Each row is a point. To make a cloud, some directions were put in groups of two or more. Within a group, all points are equally far from the middle, so they leave a hole (a ring in 2 directions, a hollow ball in 3). The other directions are filled evenly. Then the cloud was stretched, turned, moved and blurred a little. Count the holes, and give their numbers of directions, smallest first.
In the rows, 128 means zero.

Cloud (22 x 3)
[[136 108 169]
 [112 126  77]
 [ 92 115 181]
 [104 114 103]
 [140  70 106]
 [104 155 129]
 [111 132  97]
 [ 82  99 117]
 [104 142 124]
 [115 126 162]
 [ 82 166 148]
 [159  91 138]
 [144  79 108]
 [114 127 163]
 [104 134 161]
 [138  68 120]
 [126 165 150]
 [ 92 141 144]
 [142  77 122]
 [124 147 158]
 [100 101 160]
 [143 154 109]]
Holes: 0

Cloud (30 x 4)
[[130 146  96 122]
 [131 106 183 129]
 [123 103 109  94]
 [109  61 151 160]
 [170 135 123 135]
 [166 139 111 128]
 [140  71 155 129]
 [149 129 165 150]
 [131 128 177 143]
 [173 151 125 120]
 [101 152 147 109]
 [ 97  61 153 156]
 [105 122 128  87]
 [151 101 104 126]
 [149 125 132  81]
 [ 91 113 136  97]
 [ 99  80 173 133]
 [ 82  98 138 110]
 [159 101 120 146]
 [ 81  91 115 127]
 [158 128 138  85]
 [142 107 148 167]
 [111  84 144 173]
 [144  70 138 135]
 [141 129 129  79]
 [152  92 129 155]
 [121 167 128  99]
 [142  97 142 166]
 [ 85 103 122 156]
 [140 101 118  94]]
Holes: 2 (2, 2)

Cloud (49 x 6)
[[105 101 118 114  77 148]
 [118 142 149 132 149 163]
 [102 103 136 141 120 152]
 [152 105 105 171 143 158]
 [123  93 103  97  85 118]
 [161 109 164 119 158  99]
 [125 108 148 175 150 136]
 [143 142 130 154 151  62]
 [123 155 155  91 107 116]
 [145 113 170 115 146 143]
 [122 110 157 171 151 102]
 [162 159 106 133 150  86]
 [166 100 121  91 122 185]
 [137 117 139 121 159  75]
 [148  98 107 127 173  99]
 [124 113  72 125 143 143]
 [130  98 144  85 137 137]
 [145 104  90 162 137 141]
 [176 140 116 127 106 184]
 [147 153  89 115 122  88]
 [108 136 114 139  73 138]
 [160  89 125 152 100 122]
 [174 166 116 160 163 105]
 [136 147 137 171  99 107]
 [ 98 142 149  95 133 159]
 [135 139 136 187 171  95]
 [149 139 118 135 181 142]
 [130 140 147 136 157 166]
 [159 115  68 106 121 125]
 [157 160 108  82 111 131]
 [169 139 116 119 124  80]
 [144 106 175 154 150  96]
 [172 157 132 124 173 122]
 [174 101  79  99 130 135]
 [143 109  71  68 112 140]
 [155 139  89 139 113 171]
 [174 132  97 145 121 178]
 [127 153  75 139 105 127]
 [146 133  88  69  97 177]
 [149 122 108 172 102 125]
 [134 110 103 114  85 101]
 [141 156 166 132 102 133]
 [117 128 171 132 137 143]
 [142 104 138 166 141 168]
 [157 155 151 151 170 151]
 [139 137 147 168 143  65]
 [144 142 146  98 157 145]
 [ 77 162 107 131 128  68]
 [157 129 152 110 162 157]]
Holes: 2 (2, 3)

Cloud (88 x 9)
[[142  95 141 151 126 139 117 130 162]
 [150 195 131 156 145 109 104  91  93]
 [116  69 138 153 146 158 101 116 134]
 [117 113 111 136 175 132 142 131 135]
 [ 88 117 186 132 169 147 124 111 162]
 [127 117 146 123 174 102 142 175 141]
 [150 146 141 111 130 155 126 100 128]
 [153 185 110 137 150 106 108 160 107]
 [191 103 102 189 126  56 144 141  92]
 [148 122 166  56  89 124 133 118 125]
 [177 110 140 129 131 125 148 175 150]
 [156 122 137  93 149  65 113 114 109]
 [169 124 120 134 102  67 102 106 120]
 [134 151 135 114 180 161 127 110 131]
 [121  89 167 125 123  77 167 138 109]
 [103 175 143 131 166  94 189 147 124]
 [195  85  92 137 124 131 130 136 126]
 [187 106  97 146 146 168 121 127 144]
 [154  55 119 128 122 117 161 117  97]
 [105 114  98 131 107 124 108 148  75]
 [154 111 116 133 142 142  65 127 141]
 [113 124 161 130 147 156 154 175  91]
 [125 157 143 100 168 159 138 109  82]
 [109  85  86 128 164 116 144 142 173]
 [146 172 133 114 134  67 134 148 112]
 [155 132 184 115 143 131 109 160 126]
 [ 69 195 126 157 174 131 128 129 146]
 [160 150 156  91 104 101 149 151 120]
 [121 136  91 133 155  90 154 149  81]
 [191  83 110 128 115 117  98  99  97]
 [187 157 100 108 133  95 212 111  97]
 [191 156 111 113 156  95 136 126  97]
 [182  94 123 102 139 116 117  98 117]
 [111 132 120  97 178 141 124 114 122]
 [121  98 154  73 143  87 119 117 121]
 [120 179  96 165 139 123 104  87  93]
 [137 124 151 109 153 105 109 140 114]
 [132  94 154  93 152 114 139 128 157]
 [139 171 119 162 118 102  87 136 128]
 [168  96  92 132 176  97 111 141 145]
 [142 117 123 148 158 180 124 122  95]
 [ 98 157 156 133 143 132  89 164 135]
 [158 112 107 146 114  92 104  87 135]
 [119  80 111  63 133 129 149 158 111]
 [172 149 100 133 133 113 139 115  72]
 [120 138  86  94 196 147 121 124 123]
 [ 90 166  76 140 130 117  99 115  92]
 [153 121 120 144  77 120 146 116  98]
 [114 111 151 114 117 102 107 159 119]
 [142  93 148 105 119 103 116  97 163]
 [135 117 138 131 183 108 133 161 143]
 [161 132 131 139 107  66 155 157 112]
 [159 110 179 111 128 152 105 107 176]
 [152 148 143 188 153  81 118 124 123]
 [100 138 145 174 100 143 117 156 152]
 [137  93 132 116 187 117 147 113 140]
 [206  53 136 123  90 103 121 142 105]
 [100 136 175 115 129 158 127 141 157]
 [113 121 120 174 129 129  73  95 100]
 [158 117 149 127 179 100 141 111 120]
 [ 96 145 104 145 160 114 165  92 123]
 [168 107 143  97 131 137 161 140 120]
 [123 120 116 116 136 162 143 102  77]
 [145 157 105 187 158 132 158 129 117]
 [162  84 142 143 168 173 121 107 121]
 [162 151 118 141 121 120 156 119 100]
 [212 103 157 114 136 125  93 141 100]
 [145 121 121 118 114 149 114 128  88]
 [138  75 138 105 103 113 152 133  94]
 [135 118 147 119  71 114 105 157 143]
 [114 160 121 147 108  94 114 120 107]
 [167  97 118 180 159 129  98 147  96]
 [106 104 126 147 149 143  77 158 108]
 [170  91 107 101  83 138 118 125 127]
 [197  51  98 157 105 116 127 127 118]
 [123  90 122  92 121 147 160 117  78]
 [133 101 142 150 143 103 137 109 106]
 [160 106 158  95 175 164 117 130 154]
 [103 121 193 106 142 142 113 121 110]
 [166 143 135 115 141  75 162  84 177]
 [125 146  78 133 155 109 161 140 112]
 [156 127 110  79 136 122 184 105 112]
 [104 132 122 122 182 153 137 126 116]
 [180 123 157 144 105 152  94 127  82]
 [131 160  83 134 138 104 152 124  60]
 [137 157 114 179 153 119 101 120 105]
 [161 138 116  97 117 131 149 152  91]
 [131 127 110  94 119 120 136 136 120]]
Holes: 0

Cloud (97 x 9)
[[122 169 167 135  77 155 132 176 140]
 [147 155 157 107 121  85 128 106 130]
 [205 121 110 104 101 177  94 100 128]
 [146 138 106  97  50 153 125 136 146]
 [ 88 106 160  88 113  95 193 116 118]
 [132 143 115 118 115 132 142 109 142]
 [ 95 155 112 144  97 106 128 120 141]
 [100 138 166 140  91 114 107 169 113]
 [114 121 122 154  69 133  91 123 159]
 [128 138 185  93 116 130 162  87 111]
 [142 162 119 135  91 104 134 159 138]
 [160 119  68 109  97  90 113 127 140]
 [159 147 103 143 160 100 168  96 105]
 [138 141 112  76 137 169 169 114 119]
 [174 136 131 166 114  73 129 135 120]
 [171 137 102 120 111 170  79 129 117]
 [145 124 119 101  83 158 176 135 134]
 [ 88 100 171 143 112 102 158 165  77]
 [152 181 124 109  88 143 146 129 124]
 [121 126 177 109 121 164 121 127 128]
 [ 85 105 105 138 101 162 173 153 148]
 [148 142  87 114 116 161 127 105 120]
 [ 58 112 108 194  95 118 151 172 152]
 [145 146 125 128 121 154  92 157 101]
 [128 116  49 127 109 136 183 153 131]
 [106 152 156 138 124 118 150 106 159]
 [150  83 147 142 132  85 154  81 115]
 [150  82 126  79  94  88 144 112  96]
 [141 142 160 154 136 158 176  97 112]
 [157 121 123 139 124 108 134 132 113]
 [144 151  99 111 137 100 150 174  93]
 [173 103 158 139 141 121 155 106 107]
 [121 111 121 135 121 117 125 102  71]
 [ 95 115 162 132 163 166 141 135 138]
 [121  94 102 149 107 125 148 189 133]
 [142 147 130 147 117 194  96 129 155]
 [141 183 137  92  71 129 111 114 107]
 [ 80 164 134 193 131 119 153 155 138]
 [129 114 123 107 117 132 134 170 164]
 [ 87 114 140 172 130 129 141 113 172]
 [148 148 157  77  74 107 127 113 101]
 [135 131 170 150 113 108  93 142 115]
 [ 95 120 106 142 113 106 152 114 104]
 [116 154 108 159  67 101 104 107 168]
 [114  85  93 136 164 120 185 129  98]
 [140 161  84 127  89 133 115 111 138]
 [158 186  84 134  98 123 138 134 162]
 [125 135 131 117  97 102 142  99 124]
 [175 166 126 122  87 126 147 121 164]
 [146 109 118 151 122 148 152 130 116]
 [141  88 114 127 136 153 137 106 105]
 [128  92 146 155 132 117 167  71 117]
 [155 146 139 133 103 130  95  73  76]
 [144 165 109 112  71 173 128 174 156]
 [136 131 135 191 156  95 118 151  77]
 [118 134 131 132 120 168 146 111 150]
 [125 153  95 127  71 129 140 145 114]
 [123  97 163  91 125 118 170 106 100]
 [178 168 121 108 137 137 170  69 140]
 [180 123  71 105 111 140 133  67 143]
 [106 192 129 156 111 120 127 158 141]
 [177  75 122 113  96 133  92 116 102]
 [127 132  90 164 101 137 149 155 143]
 [141 140 130 112 130 113 169 151 143]
 [108 151 125 133 125  69 103 130 155]
 [163 128 113 150 125  96 121 106 163]
 [ 83 149 129 122 105 153 101 168 127]
 [134 159 164 149  64 127 141 150 145]
 [179 149  90 102  85 114 153  87 147]
 [168 147  91 101 128 103 149 148  89]
 [157 136  98  95 151 158 167 132  85]
 [107 118 168 131  81 126 166 131 101]
 [162 182 101 142 147 120 141 137 105]
 [ 73 138 108  93 110 121 152 127 146]
 [160 168 133  94  78 148 140 146 143]
 [196 102 132 119 146 111 151 103 134]
 [161 116 132 174 152  73 129 113 109]
 [113  78 129 119 103 144 152 125  98]
 [106 115 161 183 114 134 127 123 120]
 [127 180 109 160 111 107 164 113 129]
 [114  95 108 121 100 117 129 165 116]
 [164 109 112 116 101 142  92 155 101]
 [172 110 101 171 107 163  90 157 119]
 [164 125 126 108 133 199 159 150 113]
 [139 140 136 146 128 143  43 118 139]
 [115 132  91 157  97 162 111 191 120]
 [124 109 132 185 141 121 174  90 131]
 [159 134 115 117  54 108 105 139  96]
 [ 84  93 130 126 113  93 181 119  96]
 [140 130 120  96  84 136 111 139 104]
 [141 177 116 111 140  97 193 171 143]
 [107 161 111 130 139 159 131 114 123]
 [151 143 114 141  89  90 124 164 119]
 [ 94 111 121 135 120 137 191  84 139]
 [167 118 114 153 104  74 117 145 120]
 [157 124  81 106 133  89 124  74 121]
 [135 152 102 109 128 150 117 201 130]]
Holes: 0

Cloud (103 x 9)
[[128  87 118 159 131 136 128  76 151]
 [139 111  95 177 101 119 132 111 126]
 [100  96 140 201 188 145 162 104 136]
 [130 144 102 163 134 161 162 124 127]
 [119 144 141 129 132 150 142 140  80]
 [114 135 131 167 176 150  99 135  80]
 [109  86 101  89 127 164 160 119 109]
 [163  90 169 126 118 129 162 116 102]
 [142 109 177 131 192 127 140 174 118]
 [154 128 156  97 137 114 125 162 107]
 [133 141 149 138 156 131 111 116 126]
 [123 122 130 128 167 140 105 133  98]
 [160  89 110 178 124 174 128 120  92]
 [157 135 180 135 170 114 117 105 154]
 [124  82 100 113 122 131 120 105  76]
 [ 86  85 135 157 139 112 125 109 149]
 [139 149 150 173 142 120 122 173  99]
 [133 123 154 127 134 163 121 147 102]
 [151 101 119 126  99 159 155  64 141]
 [159 102 158  98 116 119 151 105  94]
 [125 141 144 157 140 145 133  88 169]
 [153  88 178 127 165 167 132 140 124]
 [ 90 106 160  89 153 109 169 156 123]
 [107 129 189 172 196 132 144 109 111]
 [153 145 139  91 162 146 139 130 109]
 [125 130 119 112 125  97 140 135 105]
 [150 101 136  87 135 161 113 108 137]
 [156 140  81 157 149 185 110 166 126]
 [181  75 159 154 177 152 137 133 147]
 [112 112 130 151 127 138 141 136  84]
 [131  80 132 140 118 150 133  59 164]
 [ 97  44 117 146 132 164 156  57 124]
 [130 104 139 117  95 142  76  66 105]
 [111 111 168 126 100 161 168 128 148]
 [136  79 162  85 197 151 158 125 119]
 [122 101 169 155 169 130 127 129 158]
 [ 96  86 125 142 170 164 144 126 140]
 [130 113 189 131 117 110 154 138 116]
 [171 101 161 139 167 173 120 171 128]
 [ 85 107 139 101 146 120 140 145 107]
 [105 118 150 146  96 194 153  96 153]
 [158  73 131 147 113 129 169 104 179]
 [115  66 114 122 136 150 160 124 123]
 [122 105 130 147 179 114 148 164 108]
 [144  93 109 149 127 185 153  59 129]
 [128 146 145 161 150 126 125 135 126]
 [141  95 126 151 148 177 166 136 116]
 [119 126 155 138 167 124 167  91 143]
 [138  83 172 104  93 108 122 104 125]
 [154 118 111 180 132 184 137 133 154]
 [143 146 145 137 165 155 127 155  65]
 [173  85 122  57 134 114 125 171 149]
 [161 132 120 157 110 109 123 144 106]
 [133  87 119  94 159 104 130 158 109]
 [117  73 131 109 146 159 192 100 119]
 [109  75 120 107 147 161 162 139 136]
 [142 115 166 123 133 114 114 173 113]
 [158  91 112  95  86 177 130  95 129]
 [118 143 124 125 132 153 174 105 136]
 [155  90 149 121 153 139 130 106 138]
 [ 92 121 104 150 116 148 134 125  76]
 [117 135 118 105 115 138 125 123 107]
 [164 116 123 164 165 140  81 123  93]
 [165 110 107 168 157 174 150 110 152]
 [116 132 104 191 181 169  99 132  96]
 [115 119 149 110 112 148 152 140 124]
 [145  75 157  92  95  97 156  92 123]
 [150 118 152 164 138 145 161 162 127]
 [128  90 163 126 117 135 151 111 176]
 [160  80 150 100 187 133 138 156 127]
 [ 84  56 159 157 143 138 139  95 109]
 [132 126 143 116 111 155 106 133  75]
 [115  93 136 123 106 102 126 119 139]
 [172 102 152 123 194 111 162 158 106]
 [123 125 116 131 135 111 148 176 146]
 [134 108 168 108  92 149 121 108 117]
 [162 160 132 155 158 130 154 142 119]
 [116  50 158 106 134 142 128  89  90]
 [124 103 116 197 127 158 111 106  84]
 [167 105 155 125 128 125 150 101 134]
 [ 95  99 186  88 145 100 154 121  91]
 [127 131 152 139  97 158 152 132 115]
 [137 112 129 155 100 163 123 130 136]
 [116 120 158 145 163 190 171 175 116]
 [180 144 170 167 185 157 127 164 132]
 [152 106 122 156 129 148  97 120 137]
 [128  79 126 113 180 126 127 125 113]
 [ 89  71 108 135 109 105 142  86 103]
 [135  77 140 148 188 166 147 137 150]
 [102 102 113 183 161 108 109 108 117]
 [177  95 120 149 126 177 122 141 118]
 [131  72 139 135 220 176 125 141 102]
 [120  92 133 125 142 156 126 149 100]
 [132  85 153 112 162 119 142  78  77]
 [157 136 154 140 135 159 101 215 116]
 [111  94 152 166 146 134 131 123  97]
 [145 111 175 152 113 124 140 122 107]
 [115 122 133 194 113 131 127 108 162]
 [135  92 142 128 118 151 128  93 145]
 [103 109 132 178 135 147 155  60 148]
 [110 147 152 188 178 113 121 112  93]
 [ 91 128  97 147 170 135 108 115 107]
 [133 125 117 115  90 133 124 145 138]]
Holes: 0

Cloud (91 x 9)
[[ 71 125 140 144 103 164 133 115  81]
 [166 182 141 153  76 152 154 118 120]
 [ 62 140 142 138 133 154 115 115 103]
 [ 99 123 150 124  78  97 176 122 150]
 [104 106 123 125 168 147 149 113  85]
 [ 69 146 117 163 119  90 102  98 121]
 [158 107  97 125 100 137 101 134 164]
 [ 89 100 126 156  88 116 102 151 155]
 [133  79 114 121  77 142 126 131 161]
 [ 75 131 140 140 116 160 130  94 107]
 [127 148 155 147 131 128 184 102 105]
 [123 110 148 134 116 206 102 157 166]
 [131 122 127 104 115 134 166 185 120]
 [ 89 102 145 139  81 106 120 140 159]
 [ 86 107 137 118 130 138 107 169  93]
 [145 135 114 110 168 140 116 164 113]
 [143 156  88 127 111  76  94 150  85]
 [154 155 145 128 129 129 163  81  82]
 [123 137 108 145 137 147 107  55 143]
 [160 169 168 141  99 127 167 109  92]
 [ 84 122 147 119 114 171  92 155 130]
 [105 126 102 135 114 162 152 139 183]
 [125 148 116 124 166 143 163 153 116]
 [128 137 133 179 107 127 123 161 124]
 [114 134 129 148  68 124 102 107 144]
 [138 179 137 134 112  83 108 143 108]
 [134  97  78 124 114 157 147 149 148]
 [169 129 112 146 120 109  91 130 132]
 [ 79 127 132 165 142 157 114 141  86]
 [138 156 130 120 129 217 148 175 164]
 [114 141  82 136 147 155 136 103 160]
 [151 138 104 130 103 170  99 153 130]
 [139 131 110 143  91 168 106 182 147]
 [ 80 115  83  90 119 137 142 151 119]
 [121 166 120 105  88  95 163 122 115]
 [130 153 110 125  82 175 136 164 112]
 [102 126 159  92 106 134 137 130 110]
 [166 167 143 167 127 134 162 112 128]
 [103 107  83 113 119 154 127 108  99]
 [128 148 121 136 127  64 115 147 142]
 [158 125  78 128  98 100  88 131 136]
 [ 81  70 101 149 128 113 123 104 108]
 [115 115 124 111 111  72 110 166  92]
 [135 122 114  85 126  92 164 172 141]
 [ 88 106 115  90  89 112 114 165 185]
 [140 180 106 130 154  96 163  98 120]
 [131 167 130 138  94  86 178 116 108]
 [ 96 120 156 101  92 146 148 178  99]
 [120 113 121 106 119  45 108 132  99]
 [ 87 171 129 107 103 125 173 126 113]
 [ 90 135 159 126 119 194 168 118 107]
 [103 155 127 158 107  65 145 111  78]
 [ 91 160 117 136 185 142  99 128 110]
 [104 103 109 143 142 185 124 107 166]
 [116 139 139 167 107 162 131  98 177]
 [164 187 175 138 106 157 153 134  89]
 [134 138 113 118  82 120 114 115 160]
 [ 94 112 113 146 128  62 120 134 117]
 [121 111 101 138 156 163  64 134 104]
 [150 151 125 114 118 189 148 183 144]
 [148 112 106 138  91 150 171 153 149]
 [111  92 173 118  91 166 156 169 124]
 [ 71  89  92 162 128 118 103 105 121]
 [139 157 133  88  98 144 160 177 131]
 [111 122 132 153  82  98  83 153 129]
 [ 85  86  95 103 124 164 123 144 147]
 [108 158 105 139 168 122 127 158 133]
 [158 175 113 114 112  84 125 142 133]
 [ 74 131 146 135 135 159 155 137  88]
 [133 122 140  95  74 116 163 154 126]
 [124 140 107 148 164 117 143 134 105]
 [103 132 145 151 126  90 152 108 110]
 [159 134 130 125 148 165 129 169 112]
 [105 135 122 104 100 134 193 177 174]
 [136 139  98 138 130 202 144 147 130]
 [145 114 135 172 131 102 101  84 113]
 [140 166 131 139 166 137  82  92  97]
 [103 110 131 106 138 151 137 136  74]
 [177 180 160 140 110 124 152 117 113]
 [142 196 130 126 107  98 126 150 106]
 [134 128  84 158 111 141 144 116 159]
 [132 110 157 113 125 170 156 168  96]
 [ 96  96 139  99  91 132 120 143 114]
 [ 82  94 114  79  99 128 139 173 151]
 [103 151  80 107 133 137 141 109 129]
 [114  98  87 113 110  91 108 125 192]
 [158 137 133 167 132 120 131 126 127]
 [ 90  83 134 137 102 194 106 154 129]
 [112  69 130  98  97 118 132 137 136]
 [141 135 105 131 148 203  99  98 129]
 [ 80 114 104  75 129  97 130 149  92]]
Holes: 2 (3, 3)

Cloud (107 x 9)
[[117 134 152 177 113 115 185  94 125]
 [126  81 147 117 100  83 135 123 105]
 [ 94 153 127 100 145  95  91 122 117]
 [ 97 108 137 106  98  75 115 145 151]
 [151 157 111 176 132 117 175 102 141]
 [142 145 129 103 174 133 156 141 115]
 [ 89 163  99  88 149 153 113 149 121]
 [138 131 191 166 126  98 119 139 125]
 [128 143 173 117 149 100 117 189 112]
 [140 138 148  89 125 117 113 189 142]
 [134 115 180  68 118  99 114 163 103]
 [114 154 179 147  99 113 138 105 168]
 [121 115 174 133 101  65 148 104 144]
 [151 167 138 112 140 100 131 123 173]
 [135 155 112 119 126 124 149 163  82]
 [148 107 168 141 131 120 168  74 130]
 [ 61 147 135 158 132 114 140 138 121]
 [148 148 125 100 107  71 156 167 122]
 [152 137 134 168  80  76 175 104 152]
 [ 81  84 135 121 138 137 128 106 103]
 [127 107 136  68 108 114 118  92 147]
 [141 161 136 121 162 122  95 150  76]
 [ 80 138  93  95 163  97 104 135 163]
 [118 116 145 105 107 151 123 132 101]
 [143 149 183 144 105 121 109 126  75]
 [ 88 147 111  86 151 130 161 104 177]
 [ 72 121 114 130 161 106 147 137 160]
 [137 137 182  82 125 127 135 107 152]
 [107 164 112  76 128 129 122 135 100]
 [ 80 119 105 159 172 108 131 144 110]
 [ 92 131 137 135 110  68 116 124 112]
 [ 73 123  84 140 160 117 128 142 144]
 [110 121  99 144 168 120 106 153  79]
 [120  93  91 120 162 125 164  98 140]
 [153 111 158 149 147 118 175 110 104]
 [119  93 141 107 135 148 138  76 114]
 [149 115 144  70 160 106 126 123  89]
 [113 127  90 122 146  72 123 181 108]
 [151  96 174 143 120  87 126 151  83]
 [119 172 168  89 121 117 109 175 110]
 [ 97 125 109 160 168 137 118 103  98]
 [ 91 126 133 181 123 112 152  81 122]
 [155 100 146 106 103 102 172  94 116]
 [133 135 198 136 100  87 144 119 138]
 [126 142 185 166 148 148 142 146 100]
 [101 122 115  78 118 104 144  80 130]
 [165 117 123 150 129  58 150 133 154]
 [123 156 150 136 110 100  90 146 160]
 [ 84 137 137 125 127  87 117 139 182]
 [136 100 145 171 134  98 136 148  74]
 [ 96 113  94  57 110  98 125 124 167]
 [113 157 104  86 148 144 154 116 109]
 [100 138 183 103 137  84 140 125 149]
 [134 101  81  93 133  58 135 126 151]
 [155 146 123 128  85  92  99 149 132]
 [143 103 169  71 136  85 118 152  78]
 [138 155 138 123 170 135 124 180  72]
 [ 90 145 185 148 109 114 104 104 115]
 [136 107 164 148 105  91 146 118 179]
 [171 125 114  77 107 100 126 132 115]
 [148 153 133 172 110  91 130 140  91]
 [129 134 185 102 119  75 158 103 111]
 [ 95 132 114 123 104  79 139  86 164]
 [140 129 102  90 159 112 169 129 115]
 [115 150 192 110 117 122 146  72  91]
 [134 127  82 161 122  97 146 167 113]
 [135 129 139  46 134  96 126 135 104]
 [116 165 128 130 142  78 153 143 148]
 [108 141 118 124 121 101 161 174 111]
 [110 139 140 143 170 148  83 164 105]
 [134 138 112 155 129  84 130  87 144]
 [146  93 132 116 123 117  92 139 120]
 [115  90 133 102 139  85 159 110  72]
 [145 141 135 115 155 134 138 181 127]
 [117  97 173  93 108 104 162  79 126]
 [ 92 124 148 119 107  87 108 162 149]
 [101 139 185 103 143 170 155 105 113]
 [122 135 146 163 145 129 115 175 132]
 [ 80 112 127  70 123  96 160 121 148]
 [ 99 143 130  56 177 129 108 124 135]
 [121 129 136 145 174 105 124  94 134]
 [109 102 144 106 126 142 135  67 163]
 [114 143 129 102 101  96  88 150 125]
 [114 164 140 122 120  98 180 113 124]
 [154 127 163 133 142 153 145 145 111]
 [108 128 134  76 175 156 128 164  95]
 [123 126  98 105 153  97 141  85 130]
 [128 139 111  94 120 148 165 130 115]
 [150 146  98 164 133  81 110 124 159]
 [184 107 139 131 123  99 167 116 122]
 [120 127 117  70 183 118 121 120  97]
 [111 142 157 170 120 150 126 149 108]
 [137 112  84 102 156  95 108 167  97]
 [ 77 130  72  85 160 119 116 135 171]
 [135 111 124  53 105  94 133 109 146]
 [109 108 126  90 153 164 148 125 111]
 [165 123 152 153 135 116 155 125 169]
 [ 85 116  86  68 142  81 128 144 152]
 [168 140 147 177 103 139 146 131 127]
 [132 147 182 177 104 131 158 111  93]
 [ 72 136 120  81 150 129 163  97 153]
 [134 124 180 100 107 140 116 121  75]
 [130 120 158 104 117 106 134  69 170]
 [102 124  99 170 155  95 133 145 103]
 [100  98 133 114 183  94 129 138 133]
 [105 102 135 146  96 100 166 126 147]
 [133 153 181 134 147 158  97 144 111]]
Holes: 2 (4, 4)
